Rows are points. Each copy is the shape, with its points in the same order, stretched, turned, moved and blurred by noise. Say if it was mirrored as well.

Shape:
[[-0.11 -0.43]
 [ 0.06  0.08]
 [ 0.25  0.55]
 [ 0.05 -0.08]
 [ 0.11  0.11]
 [ 0.51  0.13]
 [-0.47  0.18]]
Copy 1, 7 rows:
[[ 0.29 -0.13]
 [-0.11  0.06]
 [-0.44  0.21]
 [ 0.00 -0.02]
 [-0.15  0.03]
 [-0.39 -0.19]
 [ 0.13  0.38]]
Copy 1 is: mirrored
Copy 2:
[[-0.32 -0.21]
 [ 0.12  0.09]
 [ 0.55  0.36]
 [ 0.02  0.01]
 [ 0.15  0.14]
 [ 0.06  0.55]
 [ 0.41 -0.47]]
Copy 2 is: mirrored
Copy 3 (7 x 2):
[[-0.31 -0.58]
 [ 0.17 -0.08]
 [ 0.58  0.38]
 [ 0.03 -0.29]
 [ 0.21 -0.06]
 [ 0.63 -0.24]
 [-0.19  0.31]]
Copy 3 is: only turned
Copy 4 (7 x 2):
[[-0.20  0.44]
 [ 0.08 -0.12]
 [ 0.35 -0.63]
 [ 0.04  0.06]
 [ 0.16 -0.15]
 [ 0.49 -0.15]
 [-0.36 -0.31]]
Copy 4 is: mirrored

Shape:
[[-0.15 -0.20]
 [-0.19  0.33]
 [ 0.06 -0.40]
 [ 0.65  0.13]
 [ 0.03  0.25]]
Copy 1, 5 rows:
[[ 0.13 -0.15]
 [-0.32  0.02]
 [ 0.38 -0.04]
 [ 0.21  0.63]
 [-0.16  0.17]]
Copy 1 is: only turned
Copy 2 (5 x 2):
[[ 0.20 -0.20]
 [-0.16 -0.41]
 [ 0.24  0.15]
 [-0.23  0.64]
 [-0.17 -0.12]]
Copy 2 is: only turned
Copy 3:
[[-0.22 -0.18]
 [ 0.20  0.14]
 [-0.46 -0.05]
 [-0.03  0.76]
 [ 0.15  0.27]]
Copy 3 is: mirrored

Shape, 7 rows:
[[-0.16 -0.80 -0.17]
 [-0.35  0.13 -0.10]
 [-0.22  0.21  0.13]
 [-0.19  0.19  0.11]
 [ 0.18  0.21  0.18]
 [-0.05 -0.35  0.17]
 [-0.33  0.18  0.23]]
Copy 1, 7 rows:
[[-0.87  0.43  0.33]
 [-0.05  0.29 -0.37]
 [ 0.01 -0.08 -0.39]
 [ 0.00 -0.11 -0.28]
 [ 0.17 -0.41 -0.11]
 [-0.51 -0.10  0.14]
 [-0.12 -0.09 -0.39]]
Copy 1 is: mirrored
Copy 2 (7 x 3):
[[-0.59 -0.44 -0.74]
 [-0.01  0.27 -0.17]
 [-0.06  0.27  0.12]
 [-0.07  0.24  0.12]
 [ 0.04  0.00  0.33]
 [-0.44 -0.19 -0.10]
 [-0.21  0.35  0.13]]
Copy 2 is: only turned

Shape (7 x 3):
[[-0.11 -0.46  0.20]
 [ 0.07 -0.19  0.33]
 [-0.04  0.52 -0.07]
 [ 0.18 -0.26  0.23]
 [ 0.23 -0.25 -0.22]
 [ 0.14 -0.28  0.53]
 [-0.07  0.59 -0.13]]
Copy 1 (7 x 3):
[[ 0.41  0.53  0.01]
 [ 0.41  0.06 -0.09]
 [-0.06 -0.54  0.20]
 [ 0.36  0.00 -0.24]
 [-0.03  0.07 -0.30]
 [ 0.62  0.03 -0.15]
 [-0.11 -0.58  0.22]]
Copy 1 is: mirrored
Copy 2 (7 x 3):
[[ 0.21  0.50  0.01]
 [ 0.34  0.22  0.33]
 [-0.27 -0.35  0.10]
 [ 0.47  0.17  0.16]
 [ 0.40 -0.01 -0.48]
 [ 0.51  0.29  0.58]
 [-0.36 -0.40  0.07]]
Copy 2 is: mirrored
Copy 3 (7 x 3):
[[-0.04  0.01  0.56]
 [ 0.19 -0.13  0.29]
 [-0.27 -0.26 -0.36]
 [ 0.28  0.05  0.27]
 [ 0.14  0.45  0.12]
 [ 0.40 -0.21  0.38]
 [-0.35 -0.27 -0.41]]
Copy 3 is: mirrored
Copy 4, 7 rows:
[[ 0.40 -0.16 -0.18]
 [ 0.11 -0.25 -0.20]
 [-0.16 -0.02  0.31]
 [ 0.12 -0.09 -0.20]
 [ 0.10  0.36 -0.27]
 [ 0.15 -0.36 -0.29]
 [-0.18  0.03  0.49]]
Copy 4 is: mirrored

Shape:
[[-0.19  0.40 -0.66 -0.24]
 [ 0.16  0.13  0.07  0.16]
 [ 0.35  0.28 -0.16 -0.12]
 [ 0.03  0.17 -0.10  0.33]
 [ 0.45 -0.17 -0.19 -0.19]
 [-0.03  0.02  0.10  0.16]
 [-0.49 -0.25  0.42 -0.20]
 [ 0.00  0.04 -0.14 -0.15]]
Copy 1:
[[ 0.77 -0.61  0.30 -0.18]
 [-0.33 -0.32 -0.14 -0.09]
 [ 0.10 -0.48 -0.21 -0.28]
 [-0.26 -0.47  0.19 -0.05]
 [-0.10 -0.31 -0.15 -0.76]
 [-0.37 -0.12  0.06 -0.02]
 [-0.20  0.71  0.18  0.26]
 [ 0.09 -0.21  0.03 -0.24]]
Copy 1 is: mirrored
Copy 2 (8 x 4):
[[ 0.22  0.84  0.04 -0.37]
 [-0.14  0.05 -0.15 -0.05]
 [ 0.11  0.37 -0.25  0.23]
 [-0.31  0.17  0.07 -0.33]
 [ 0.29  0.22  0.06  0.48]
 [-0.06 -0.09 -0.01 -0.17]
 [ 0.51 -0.58 -0.11 -0.27]
 [ 0.25  0.19 -0.05 -0.04]]
Copy 2 is: mirrored
Copy 3, 8 rows:
[[-0.16 -0.14  0.21  0.69]
 [ 0.24 -0.24  0.18  0.02]
 [-0.05 -0.41  0.12  0.16]
 [ 0.32 -0.25  0.30  0.12]
 [ 0.12 -0.34 -0.30  0.18]
 [ 0.30 -0.04  0.11  0.01]
 [ 0.29  0.65 -0.11 -0.10]
 [ 0.10 -0.03 -0.02  0.22]]
Copy 3 is: mirrored
Copy 4, 8 rows:
[[ 1.01 -0.13  0.07 -0.49]
 [-0.23 -0.02  0.23 -0.32]
 [ 0.14 -0.37  0.17 -0.58]
 [-0.06  0.20  0.31 -0.34]
 [ 0.24 -0.64  0.44 -0.11]
 [-0.17  0.11  0.11 -0.08]
 [-0.21  0.06 -0.51  0.47]
 [ 0.30 -0.22  0.06 -0.14]]
Copy 4 is: only turned
